Each wall is flat, endless, passes through zero and stands at right angles to its row. A trip goes straight from one point to another. Which walls does it cross, in order?

Walls:
(1): [ 15 -42 -73]
(2): [-36  -4 -52]
(3): [ 7 -9  1]
(4): [ 12 -21 -20]
(5): [ 37 -22   0]
(6): [-11   5 -31]
Trips:
[-67  -8 -59] to [-41  -8  42] -> 4, 1, 6, 2
[-40  57  13] to [-85 -16  10] -> none

Walls:
(1): [22 22 45 15 49 22]
(2): [-44   6  40   5 -76   5]
(3): [ 48 -11 -30 -35  11 -28]
(4): [ 32 -69 -14 -41  21  44]
(5): [ 17   4   2 -17 -47   6]
(6): [26  5 15 27 60 16]
(7): [ -7   2 -22  63  47 -39]
(8): [-35  18  30  -1 -20   2]
(9): [ -6  95  26  -3 -24 -14]
(10): [-43   0  20 -74 -53  20]
(11): [-15 -27  38 -39  60 -18]
Trips:
[  4  56   4 -14  -6  43] to [14 14 33 60 19 26] -> 10, 5, 7, 2
[-40 -74 -39 -35 -41 -22] to [  2 -20 -13 -21  -7 -32] -> 2
[  1 -22  -8 -20  44 -30] to [ 54  -8  -3  18  52 -54] -> none

Walls:
(1): [ 39 -47 -23  58 -23 -61 -22 -16 -80  82 -46]
(2): [-76 -29   4  29  14   0 -85   3  64  -3   8]
(3): [  7  35  12  57  23 -21 -17 -12  38   3   1]
(4): [-44 -27 -60 -21  37 -12  59 -61  22   1  -7]
(5): [-28  57  36  -6   0  -6  20 -23   4   4  29]
(6): [ 37  14 -30   8  56  13 -17   8 -10  12 -31]
(7): [  7  -3 -26  25   1 -12  35  -6  52 -63 -46]
(8): [-18  28 -34   2  -6  38   7  25  -2   5 -39]
Trips:
[-59  31 -48  11  22  15  -4 -33  25  32  -9] to [ 21 -31 -30  23  11 -20 -45  51  -4  -9 -15] -> 1, 5, 4
[ 12  14  -3   0 -19  73 -12 -20 -28 -19  11] to [  8  12  42 -52 -69 -15   9   4 -34  12 -27] -> 6, 1, 8
[ 14 -60 -28  20  23 -60   8 -30   0  23 -18] to [-18   6   3   9  19  43 -21 -41  -9   1 -24] -> 8, 7, 5, 1
[  1 -16  21  17 -72  30  -6 -38 -17  26   9] to [-61  15  55 -21  13  -1  53 -65  20  33  15] -> 4, 1, 2, 3

Walls:
(1): [-38  -8 -53 -37  -9  68  34 -31 -51  -6  45  16 -33  37 -19  58  60 -16]
(2): [ 21  43 -20 -16 -20  15  24 -15  -2 -10  36  -5   1   4   4 -16  -9  16]
(3): [ 12  -2 -10 -20 -31  -7 -20 -38   1  13  -7  21 -33 -11   1  -7   6   6]
(4): [ 33  31 -23 -55 -24 -61  55   0 -75 -23 -85 -70   0 -64 -10  12 -23 -32]
(5): [ 42  -5 -52  11  51 -10 -59   5 -12   8 -46 -16  -7 -11 -91 -64  24  -2]
(6): [ 12 -10  11 -20   4 -53   2 -17  25  22  57 -35 -10   5 -36 -28  12  43]
Trips:
[ 14  19  14 -48   2  59  51  27 -18  -6  44  -1  -8 -34 -77   7 -29  -1] to [ 34  -5 -18  11  38  -3  12  -2 -41  16 -12 -36   9 -14 -20 -17  15  31] -> 1
[ -8   9  16 -40 -55 -54 -29  -9  34   5  53 -42   7 -34   3 -37 -16  -3] to [-56  31  25  38 -14  17 -31 -34   3 -37  29  -2 -14 -17 -20 -62  20  34] -> 4, 5
[ -6  -7 -34 -16 -31 -48  11 -48  50 -22 -22 -24 -36  -5   5   5  -8  40] to [ 14   7 -27 -27  36  56  12 -31  -3  27 -10  22 -14  14  45  61 -56  28] -> 1, 6, 4
[  5  -9  22 -19  38 -56 -39  11 -41 -48 -12  -1 -49  29 -30 -21  -9  60] to [ 40   6 -25  26 -12 -10   4  32  -2  35 -53  11  24 -35 -41 -20 -14 -23] -> 6, 3
[ 50 -33  -9 -28  16 -35   7  -2  37  14  24   7  42   3 -11 -14  22 -48] to [-53 -48   0  12  43  63   0  63  -5  36  26  10  11   3  -9  16 -32 -43] -> 1, 6, 5
[-36  27   3 -17 -19 -28  17   2 -18  22  -2  28  40   4  45   1 -23 -13] to [-19 -46 -89  24  14  20  33  15   3 -13  14 -37 -24   0  -8 -50  -8 -11] -> 1, 5, 6
